Each row of a before or after table is a point. One or more steps were done to the points. Then noise was added and the rows were shuffled. The steps act on columns, c1 being the first. Name the steps. A step turns or swaps two columns, mirrors them in a line or flattens them onto one, adds a multiple of one to another, or multiplies or shifts one. Angles are multiples of 10 degrees, from the lower column toward the higher: turns from -170 to 170, lines from 10 to 170 but not 90. Use the fewest steps. Two steps may share a column if one is a turn and the other turns, adds or multiplies; they go together, in the order done. Otherwise the lowest column goes first.

Before (14 x 2):
[[ -8 -53]
 [ -5  30]
 [ 33  -1]
 [  9   0]
 [-13 -18]
 [ 31  -2]
 [-16 -28]
 [ 11 -44]
 [ 20  -5]
 [ 22  15]
 [ 44 -14]
 [-18 -27]
 [-31 -62]
 [  3 -32]]
After (14 x 2):
[[ 19 -12]
 [ 27 -19]
 [ 44  12]
 [-15  23]
 [ 61 -32]
 [  2  31]
 [ 29 -16]
 [ 33   4]
 [  0  10]
 [ 52  -8]
 [  0  34]
 [-31  -4]
 [ 13  46]
 [  5  20]]
Steps: turn c1 and c2 by 90 degrees

Before (12 x 4):
[[-17  26  11  -6]
 [ -3   4 -56 -19]
 [ -6  32  27  23]
 [-50  -5  27  -6]
 [-14  14 -21   9]
 [ 15 -46  24 -47]
 [  6   9  -4 -10]
 [-31 -24  26  20]
 [-17 -43  27  24]
 [  3 -15  21   5]
 [ -1 -17 -48  34]
 [ -7 -39  -2 -24]]
After (12 x 4):
[[-57  31   4 -18]
 [ 27   0   5  25]
 [ -2  22  -7 -12]
 [-49 -70   1  36]
 [-21   2  15   8]
 [ 27 -56  30  19]
 [ 27   2  50  -5]
 [ -2  -3   7 -24]
 [ 27 -82  16  22]
 [ 22  24 -14 -47]
 [ 11  34  17  -6]
 [ 22 -20  -4   5]]
Steps: turn c1 and c3 by -90 degrees; add -1.5 times c4 to c2

Before (11 x 8):
[[ 22  33  -1 114   8  -5   8 -38]
 [ -8 -19 -16  37 -70 -30 -11 -36]
 [ 17 -15  13  -8  -8   4   4 -19]
 [  0  29  -6 -21 -15   2  35 -37]
 [ 25 -18 -56   5   1   3  -5 -12]
 [ 17 -29   6  36  20 -21  31  22]
 [ 66  -2   9  10 -71  -6 -17 -40]
 [  0 -18  18  47   5 -31 -10   8]
 [ 18  -6  13   6   1 -26  -4  32]
 [ -7 -15  12  -2  12 -10 -12 -28]
 [ -9  -6  -7 -20   1  63   1  -6]]
After (11 x 8):
[[-114   33    0  -20  -36    1   -8   18]
 [ -11   -8   14   17   33  -23    3   -2]
 [  22   -5  -28   -4   -5   50    1    1]
 [ -11  -16  -12   21  -13   29    4    3]
 [   2  -16    3   17  -19   -2   -5   -7]
 [ -45  -16   19  -15    9  -33    9    4]
 [   5  -16    9   -7  -25  -11   11   20]
 [ -31  -17    9  -22  -46  -15   12  -61]
 [ -41  -27   13    4   26  -20  -30   14]
 [  21   27   -2    7  -38    3  -35   -5]
 [ -33   -1    3   60  -49   -9   17  -64]]
Steps: turn c1 and c4 by 110 degrees; flatten c3 and c6 onto the line at 120 degrees; mirror c5 and c8 in the line at 40 degrees; multiply c7 by -1

Before (12 x 12):
[[  2 -15 -31  22 -18   0 -14  40   3   1  -8  24]
 [ -7  -3   1  20  14 -34 -27  -9 -23 -24  -2 -35]
 [ 25  34  -1   3   5   3  32  20 -12  14 -21  -6]
 [ -1  -5   7  -1 -32 -36 -37  27 -18 -16  16 -12]
 [ 31   6  12   5   4  11  31  -9  14  40 -22 -35]
 [-10  39   0  -3  11  12  -1   5  15  29 -10 -16]
 [ -1   7  35  21   5 -25 -16 -21 -20   0   8  -2]
 [ 29  12  29 -24  40  10   6  -1  -7  35 -31 -17]
 [  7  -5   1  16   2 -30 -28  26   7 -35  36  -1]
 [-12   0   1  -5  -3 -49 -10  -5   7 -19  -1   1]
 [ -2  10   0   9  17  -7  32  34   3  48 -11 -13]
 [ -9   0 -29  -3  -2 -27 -17  -5 -17  -4  38   1]]
After (12 x 12):
[[ 23  -8  -3  -2   5   1  29 -38   9  34 -20  14]
 [  6  23   0   1   3  27 -35 -14 -15 -87  35   3]
 [ -8  -6  -1  26  15  37 -33   7   5 -61  -2  27]
 [ -9  -4 -28   3  -2  30 -16   3   1  -9  37  -8]
 [  0 -19  34  -6   5  26 -24   7   5  -2  10  12]
 [ 28 -11  28  26  39  -8  14  -9   8  87 -30 -12]
 [ 29 -11  11  23   4 -15  29   1  -4 102 -22  30]
 [  1  40 -34 -29 -18  -1 -19 -15  -1   3  -6   1]
 [ -4  19  -1   2  19   5  28 -29  -5 122 -10  23]
 [-10 -20   0  18  13 -14   0 -35  -4  74  -8   5]
 [ -4  23   7  19 -31  38 -33 -15   1 -42  17  -6]
 [-11  -2   0   2  -4  44  -8   3 -21 -47  -2  -9]]
Steps: turn c2 and c8 by -130 degrees; turn c4 and c7 by -20 degrees; turn c4 and c12 by 120 degrees; multiply c9 by 0.7; turn c6 and c9 by 160 degrees; multiply c10 by 2.5

Before (10 x 18):
[[-17  27  15 -52   6  -2  44  21  45  33 -13 -21 -22   2  64 -21 -14  27]
 [-24  47 -30  23 -35  57   7  22   3 -22 -18  -9  11 -32  23  -9  71  27]
 [-14  -2   5  -8 -10  -8 -21 -15   2 -24 -11  19   5  -5  12  22 -20 -10]
 [ 27   4  -7 -13 -51 -13  34  -6  -6  37  -5  15 -39  -2  31 -30 -28  -7]
 [-14  -5  40   5 -21 -49  16   1 -13 -34 -26   6   5 -23  -4  30 -16   0]
 [ -1 -23  19   1  -6  -7  12   4  -5 -62   1  -3  26 -41  -7  -1 -10  18]
 [ 15  12   1 -55   7   6  48  -4 -14  36  -4  -2 -20 -15  31  11 -32  -5]
 [-37  66 -40  46 -29   4 -16  27  42   4  16 -40  11 -49  38   7  32  24]
 [ 11   8   8 -28 -46 -21  28 -20  10  36  13   4  -2  22  14  18 -23  11]
 [-12 -16 -12  12 -18 -41   2  55  25 -10  -3  23  36 -23  -5  30 -27 -21]]
After (10 x 18):
[[-13 -16  22  13 -18 -40   3 -42  25  16  32  23  36 -21  -4  29 -28 -20]
 [-18  28  10 -53   5  -2  58 -27  46  25  -8 -21 -23   2  63 -20 -15  29]
 [ 26   5   7 -13 -50 -13  43  10  -6 112   0  15 -40  -3  30 -30 -28  -9]
 [ -1 -24  -6   1  -7  -7  15 -12  -6 -52 -12  -4  27 -40  -7  -3 -13  20]
 [-12  -5   5   5 -22 -49  20 -23 -13  -3 -44   4   5 -23  -3  30 -16   0]
 [-16  -3   2  -9  -9  -6 -27   9   0  -7 -15  19   4  -4  12  21 -21 -10]
 [-24  47  32  22 -35  55   8  -4   3  29  24 -10  10 -33  24 -10  71  27]
 [ 12   8 -21 -26 -46 -22  35  14   8 105  -9   4  -3  23  15  19 -23  13]
 [-37  66  12  47 -29   2 -21  -4  42  48  50 -41  10 -48  37   7  32  23]
 [ 15  12   4 -55   7   5  62   3 -12  25  -4  -3 -20 -14  31  12 -32  -3]]
Steps: turn c3 and c8 by -150 degrees; turn c3 and c11 by 60 degrees; add -1.5 times c5 to c10; multiply c7 by 1.3
